Each point is reached from the start by the listed moves, each made once or not at all, plus a little noise. Say if it took an odd or an even number of moves. Then give how often each move was made.
In the rows, zero is written as 128.

Moves:
(1): [164 148 119]
(2): [104 172 157]
(3): [151 106 179]
Start: [144 131  97]
Points:
[207 125 137] -> even (1, 0, 1)
[164 110 150] -> odd (0, 0, 1)
[143 156 177] -> even (0, 1, 1)

Moves:
(1): [193 130 124 130 142 128 122 112 141 135 127]
(2): [119 179 139 139 126 130 102 123 128 129 127]
(3): [129 115 190 131 126 129 135 149 106 147 122]
(4): [109  98 121 198 123 162 115 139 135 128 127]
(5): [134 127 133 121 171 137 132 142 134 119 130]
(6): [128 137 124 100 122 170 132 132 125 131 134]
(7): [137 145 122 147 128 127 168 133 132 118 127]
(8): [135 123 103 133 117 119 122 193 114 138 116]
(9): [128 138 131 117 126 125 131 126 170 149 118]
Start: [158 133 116 134 133 118 132 134 153 107 113]
Points:
[222 212 120 152 141 110 144 114 215 128 104] -> even (1, 1, 0, 0, 0, 0, 1, 0, 1)
[229  99 139 221 167 154 156 239 152 125  99] -> even (1, 0, 1, 1, 1, 0, 1, 1, 0)
[160  83 154 204 156 156 126 249 129 126  98] -> even (0, 0, 1, 1, 1, 0, 0, 1, 0)
[213 115  84 172 125 186 115 197 198 145  99] -> odd (1, 0, 0, 1, 0, 1, 0, 1, 1)

Moves:
(1): [175 142 117 126 126 133 134 117 133 124 116 120 122 136 136 127 123]
(2): [105 172 104 117 120 137 142 132 132 133 127 134 155 139 134 139 137]
(3): [126 136 163 142 126 138 138 124 134 122 128 122 126 145 128 118 120]
(4): [138 143 125 158 139 141 125 139 122 122 136 119 134 103 120 124 135]
(5): [114 135 120 127 186 124 136 128  93 141 107 142 131 133 137 144 122]
(6): [126 118 121 121 126 162 123 121 129 113 122 120 126 127 130 129 126]
(7): [124 119 107 138 121 130 172 114 116 122 135 129 136 134 117 129 134]
(8): [136 123 145 117 126 140 146 162 132 130 134 129 125 120 148 118 122]
(9): [129 123 118 140 136 137 148 133 188 138 125 122 109 136 122 143 117]
(10): [123 134 137 115 130 137 127 113 128 188 101 112 109 123 131 125 146]
(11): [143 118 143 110 132 144 123 117 123 141 182 129 146 129 119 148 117]
(12): [132 124 133 137 118 141 138 118 137 133 116 160 126 116 136 132 131]
(13): [144 112 135 128 128 121 122 143 135 113 115 131 182 123 106 126 127]
(14): [126 115 113 142 117 144 127 135 119 137 122 139 130 161 133 123 126]
Start: [131 102 131 126 130 126 141 120 147 126 106 116 137 133  98 131 153]
Points:
[126 134 103 132 172 222 223 124 104 137 141 152 190 112 116 169 150] -> even (0, 1, 0, 1, 1, 1, 1, 1, 0, 0, 1, 1, 0, 0)
[110 140  80 147 192 199 239 153 158 133  97 110 153 125 108 160 151] -> odd (0, 1, 0, 1, 1, 1, 1, 1, 1, 0, 0, 0, 0, 0)
[196 129 137 154 112 227 249 127 211 193 109 124 201 161  89 147 150] -> even (1, 1, 1, 1, 0, 0, 1, 1, 1, 1, 1, 1, 1, 1)
[102 127 101 168 107 172 225 115 194 133 105 119 151 205  89 145 146] -> odd (0, 1, 1, 0, 0, 0, 1, 0, 1, 0, 0, 0, 0, 1)
